Each point is reached from the start by the listed moves, each made 0, 1 or 2 times, or once backwards (-1), plus a little noise. Say if it took an odd or an even number of moves. Then give how often each move was made.
In the rows, 128 means zero.

Moves:
(1): [171 120 113]
(2): [153 140 168]
(3): [122  89 141]
Start: [104 124 118]
Points:
[110 161 105] => odd (0, 0, -1)
[147 109 211] => odd (0, 2, 1)
[185  67 100] => odd (2, 0, 1)
[117 196 200] => even (-1, 2, -1)

Moves:
(1): [128 111 119 162 123 138 127 101 142]
(2): [142 158 167 148 131 124 102 121 133]
(3): [122 131 157 123 135 136 116 135 141]
(4): [102 132 123 123 127 116 139 130 140]
(5): [129 109 118 145 164 125 140 157 112]
(6): [115 136 129 123 122 135 133 107 123]
Start: [127 124 131 125 138 119 105 115  93]
Points:
[ 57 129 148 159  91 136 106  24 167] => odd (2, 0, 1, 2, -1, 1)
[ 49 202 234  97 106 126  72  56 151] => even (0, 1, 2, 2, -1, 2)
[ 72 122  83 163  79 117 129   7 144] => odd (2, 0, -1, 2, -1, 1)
[156 155 149 167  93 137  69  22 103] => even (1, 1, -1, -1, -1, 1)
[ 82  92 116 103 168 147 141 115  76] => odd (0, -1, 1, 0, 1, 2)
[125 131 142 248 167  90  93  97 127] => odd (2, 2, -1, 2, 1, -1)

Moves:
(1): [130 112 143 130 159 141 120 102 118 150 137 113]
(2): [110 120 184 123 146 138 112 104 120 128 134 134]
(3): [112 133 112 139 135 130 134 119 137 125 117 136]
(4): [105 105 147 118 136 143 143 122 123 150 150 134]
(5): [114 122 134  84 120 156 104 136 121 115 147 138]
(6): [124 128 134 137 131 114 130 127 118 134 150 136]
(7): [134 143 122 115 132 109 149 132 140 128 131 134]
(8): [122 116 136 131 153 128 152 113 106 136 139 123]
(9): [116 130 147 109 126 119 119 157 122 128 103 117]
(10): [144 117 127 135 121 115 128 133 113 142 131 157]
(11): [118  93 138 132 118 113 136 141 154 112 150 110]
Start: [128 123 126 137 121 141 149 145 141 111 128  99]
Points:
[129 120 194  34  59 122  88 189 180  40 147 189] => odd (-1, 2, 0, -1, 2, -1, 2, -1, 0, 2, 1)
[ 75  20 188 197 148 110 169 110 201 134 161  97] => even (1, 1, 2, 1, -1, 0, 0, -1, 0, 1, 2)
[131  87 150 149 197 162 162 137  54 221  56  62] => even (2, -1, 0, 1, -1, -1, -1, 1, 2, 1, -1)
[ 96  72  88 123  97  81 183 193 194  73 219  95] => even (0, -1, 1, 0, 1, 2, 1, 0, 0, 0, 2)
[ 73  42 154  35  71 172 104 249 116 108 152 101] => odd (0, -1, 0, 1, 2, 0, -1, 0, 2, 1, 1)
[ 38 118 105  76 113 104 212 232 232 109 108  69] => even (0, -1, 2, 2, 0, 0, 2, -1, 2, -1, 1)
[132  44 123 154  99  83 201 187 158 101 207  53] => even (0, -1, -1, 0, 0, 1, 0, 1, 0, 0, 2)
